Each point is reached from the start by the listed moves, each made 0, 1 or 2 times, or once backwards (-1), plus a little noise. Is the number of moves made odd or even? Then give how often each move was made.
In the rows, zero is written as 128.

Moves:
(1): [132 147 127 102]
(2): [109 115 151 130]
(3): [137  96 146 115]
Start: [117 116 139 122]
Points:
[120 136 140  91] -> odd (1, 0, 0)
[137  51 174  97] -> even (0, 0, 2)
[ 80 162 163  88] -> odd (2, 2, -1)
[122 144 100 159] -> odd (-1, -1, -1)

Moves:
(1): [138 126 120 129 123 130 126 130 140]
(2): [115 143 124 125 102 125 125 129 124]
(3): [131 134 133 132 128 135 119 114 130]
(4): [113 129 124 137 129 140 129 128 135]
(5): [128 132 114 117 140 135 118 128 115]
(6): [140 103 132  96 125 149 143 110 112]
(7): [135 136 142 135 129 138 133 136 118]
(8): [119 133 145 120 127 133 112 146 140]
Start: [137 117 129 109 124 125 148 125 130]
Points:
[133 103 218 100 136 183 159 158 130] -> odd (-1, -1, 0, 1, -1, 1, 2, 2)
[ 84 134 132 127 163 137  90 172 184] -> even (0, -1, 0, 2, 1, -1, -1, 2)
[111 153 126 127  93 100 121 179 162] -> odd (1, 1, -1, 0, 0, -1, 0, 1)
[198  71 163  99 129 205 201  57 106] -> odd (1, -1, 2, 1, -1, 2, 2, -1)
[126 127 145  19  94 195 137 104  56] -> even (-1, 2, 1, 0, 2, 2, 1, 1)

Moves:
(1): [118 165 129 113 156 124 126 130 149 126 139 136 111 124]
(2): [132 121 132 131 116 133 123 128 141 133 132 117 108 135]
(3): [117 129 143 134 118 124 118 135 114 134 129 132 141 137]
(4): [131 108 128 130 125 114 102 132 142 119 135 108 127 127]
(5): [126 120 116 131 127 141 142 129 127 121 149 129 129 124]
(6): [112 122 130 142 131 132 146 123 121 130 128 119 125 127]
(7): [104 130 120 136 133 123 121 127 132 126 120 131 115 105]
(8): [131 113 156 130 147 153  96 126 139 124 126 131 126 138]
(9): [138 134 135 137 137 132 133 129 145 129 140 134 136 110]
(10): [115 114 148 121 138 115 135 153 124 141 134 133 127 133]
(11): [130 120 128 126 118 142 138 158 131 114 115 133 121 130]
(12): [134 128 135 125 131 133 126 118 126 132 137 119 128 121]
(13): [121 108 119 138 125 140 109 162 109 137 121 126 106 128]
(14): [130 126 122 132 138 118 124 143 127 109 128 145 121 121]
Start: [132 122 140 119 126 130 130 127 137 118 111 140 124 120]
Points:
[136 161  70 110 126 165 182 184  65  70 145 186 108 112] -> even (1, -1, 1, -1, 2, 0, -1, -1, -1, -1, 1, 2, 1, 2)
[ 88 122 128  90 113  71 153 118 162 122  80  98  96  82] -> even (0, 0, -1, 1, -1, 0, 2, -1, -1, 1, 1, 1, -1, -1)
[ 61  12 216 156  81 166 104 249 130 122  99 150  83 128] -> odd (-1, 2, 2, 0, 1, 0, 2, 1, 0, 2, 2, 0, 0, 0)
